Rows are points. Two turns around zero, p and q, are shown by what they do to some points. Where does a point land after both, in the order given? Backwards means that the second turn is done in reverse. Each puzzle has new turns, and all numbers are rounded.

Turn p:
|  -5 | -25 | => | -17 | -19 |
| -36 | -19 | => | -41 |   2 |
| 41 | 43 | => | 57 | 16 |
Turn q:
| -11 |  34 | => | 16 | 32 |
| -29 |   6 | => | -16 |  25 |
| -44 | -15 | => | -42 |  21 |
| 60 |  9 | => |  49 | -36 |
|  24 | -35 | => |  -8 | -42 |
Where do these land?
q, then p: | -36 |  25 | => | 15 | 41 |
q, then p: | -40 | -20 | => | -29 |  34 |
q, then p: | 60 |  6 | => |  21 | -57 |
q, then p: |  16 | -10 | => |  -6 | -18 |

Turn p:
|  8 |  3 | 39 | => |  6 | 10 | 38 |
|   4 | -15 |  21 | => | 11 | -9 | 22 |
|  32 |  -1 | -37 | => |  28 |  11 | -38 |
|  11 | -38 |  25 | => |  28 | -26 |  27 |
| -55 |  50 | -48 | => | -72 |  14 | -49 |
Turn q:
|  -5 | -21 | -20 | => |  -3 | -20 | -21 |
|  10 | -56 |  35 | => |  36 | -51 |  23 |
| -29 |  70 | -13 | => | -52 |  57 |   4 |
| 24 |  7 | -1 | => | 19 | 15 | -6 |
Where do these land?
q, then p: |  7 | 14 | 31 | => |  3 | 20 | 28 |
p, then q backwards: |  27 | -11 |  -4 | => | 28 | -7 |  3 |
p, then q: | -68 | -40 | -29 | => | -22 | -78 | -22 |
q, then p: | 34 | 38 |  2 | => | -5 | 51 | -5 |

Turn p:
| 19 | 69 | -5 | 13 | => |   3 |  66 |  28 | -14 |
| -36 | -33 |  63 |  -2 | => | -23 | -55 |  35 |  39 |
|  31 | -23 |  -1 |   5 | => |  32 | -17 |  -3 | -13 |
| -19 | -30 | -56 |  10 | => |   4 |   0 | -66 |  13 |
|  49 | -23 |  27 | -41 | => |  16 | -42 |  24 | -52 |
| -28 |  -4 |   7 |  12 | => | -13 |  -3 |  -1 |  29 |
| -15 |  45 | -35 |   2 | => | -20 |  53 | -16 |  -3 |
Turn q:
|  79 |  51 | -26 | -19 | => |  43 |  87 |  15 | -15 |
| -48 |   0 |  32 |  38 | => | -53 | -36 |  20 |  18 |
| -25 | -13 | -18 |  -4 | => |  -8 | -14 | -29 |   7 |
|   2 | -43 |  17 |   4 | => |  21 | -40 |   8 |   7 |
|  27 |  28 |  21 | -36 | => |  12 |  25 |  18 | -46 |
| -34 | -22 | -26 |  16 | => | -15 | -21 | -32 |  29 |
Where do these land?
q, then p: | -39 |  39 |  10 |  28 | => | -42 |   4 |  -1 |  46 |
p, then q backwards: | -43 | -11 |  20 |  25 | => | -13 | -12 | -11 |  51 |
q, then p: | -32 |  -5 |  26 |  -3 | => | -19 | -32 | -14 |  12 |
p, then q: |  67 |   2 | -11 | -29 | => |  43 |  12 | -10 | -58 |
p, then q: |  64 | -14 | -12 |  31 | => |  58 |  36 |  22 | -14 |
p, then q: | -17 | -11 | -34 | -51 | => |  -8 | -10 | -63 |  -9 |

Turn p:
| -11 | -54 |  19 | -42 | => |  38 | -61 |   4 |  -1 |
|  7 | 24 | 12 | 80 | => | -53 |  38 | -47 |  28 |
|  25 |  -7 | -11 | -43 | => |  46 |   2 |  17 | -15 |
|  -7 |  25 |   4 | -37 | => | 11 |  4 | 44 |  4 |
| -13 |  12 | -24 |  43 | => | -42 |  18 | -19 | -16 |
Turn q:
|  -4 |  15 | -25 | -13 | => |  20 |  12 | -19 | -12 |
|  35 | -39 |  21 | -33 | => | -20 | -58 |   1 | -23 |
| 30 |  2 | 10 | 27 | => |  13 | -13 |  36 |  10 |
| -48 | -12 |  56 |  10 | => | -68 |  22 |   9 |  21 |
|  13 |   0 | -90 |  -2 | => |  77 |  -6 | -48 |   8 |
| -26 |  34 |  27 |  10 | => | -21 |  43 |  19 |  -3 |
Where do these land?
p, then q backwards: |   1 | -22 |   7 | -19 | => |  24 |  -9 | -15 |   1 |
p, then q backwards: | -24 | -52 | -43 |   0 | => |  31 | -12 |   1 | -63 |
q, then p backwards: | -42 |  23 |   5 | -27 | => |  15 |  17 | -31 |  40 |
q, then p: |  38 |  33 |   1 | -29 | => | 50 | -8 | 26 | 11 |
q, then p: | 27 | 17 | 29 | 74 | => | -13 |   2 | -28 |  80 |

Turn p:
|  18 |  45 |  12 |  16 | -36 | -32 | => |  22 |  65 |   0 |  -1 |  16 | -12 |
| -42 |  31 |  11 |  -8 |   9 | -31 | => | -41 |  22 |   1 |   1 |  41 |  -8 |
| -35 | -64 |  32 |  -9 |  12 |  -2 | => | -41 | -39 |  33 |  39 | -23 | -16 |
|  27 | -68 | -17 |  31 |  70 |  43 | => |   34 | -102 |  -24 |   28 |  -18 |   -5 |
| -17 |  31 |  30 |  12 | -21 |  34 | => |  0 | 27 |  8 | 24 | 10 | 49 |
|  30 |  33 | -37 | -23 | -42 | -25 | => |  16 |  49 |  -9 | -57 | -12 | -13 |
|   6 | -21 |   9 | -44 |  37 | -12 | => | -11 | -40 |  34 | -22 |  13 | -20 |
|  13 |  13 | -40 |  26 | -30 |  26 | => |  22 |  19 | -43 | -10 | -28 |  24 |
Turn q:
|  23 | -11 |  -7 | -38 | -12 |  29 | => |  26 | -15 |  24 | -40 |  -9 |  -4 |
|  -2 |  10 |  -5 | -52 | -41 |  44 | => |  43 |  -8 |  37 | -31 | -39 |  25 |
|  -1 | -37 |  42 | -44 |  13 | -49 | => | -64 | -17 |  26 | -13 | -31 | -38 |
|  20 |  29 |  41 |  -4 |  13 | -36 | => | -21 |  38 |  20 |  20 |  -7 | -41 |
| -56 |   1 | -35 |  37 |  23 | -21 | => | -28 |   5 | -64 |  21 |   4 |  37 |
|  33 | -16 | -39 |  45 |  39 | -55 | => | -17 |  -6 | -69 |  11 |  37 | -53 |
| -21 |  22 |   2 |  47 | -49 |  51 | => | 50 | -5 | 16 | 46 | 17 | 55 |
|  5 |  1 |  0 |  8 | 15 | 37 | => |  12 |   8 |   9 | -16 |  29 |  18 |
Where do these land?
q, then p: |  -4 |  15 |  28 | -39 |  32 |  28 | => | -16 |  16 |  41 | -13 |  30 |  32 |
q, then p: |  37 | -10 |  34 |  37 |   3 | -21 | => |  -6 |  -8 | -12 |  35 |  35 | -42 |
p, then q: | -21 |   6 |  -4 |  52 |  27 |  28 | => |  17 | -18 | -40 |  -7 |  46 |  18 |
q, then p backwards: |  12 |  16 | -38 |   9 |   8 |  -2 | => |  18 |  18 | -26 |  25 |   1 |  -6 |
p, then q backwards: |  11 | -33 |  26 |  45 |  16 | -83 | => |  71 |  15 |  22 |  31 | -12 | -64 |
p, then q: | -22 |  22 | -24 | -46 | -65 |   1 | => |  25 |  36 |  29 |  -6 | -60 |  39 |
q, then p: | -11 | -16 | -23 | -57 | -21 |  49 | => |  13 |  -8 |  60 | -28 | -41 |  26 |
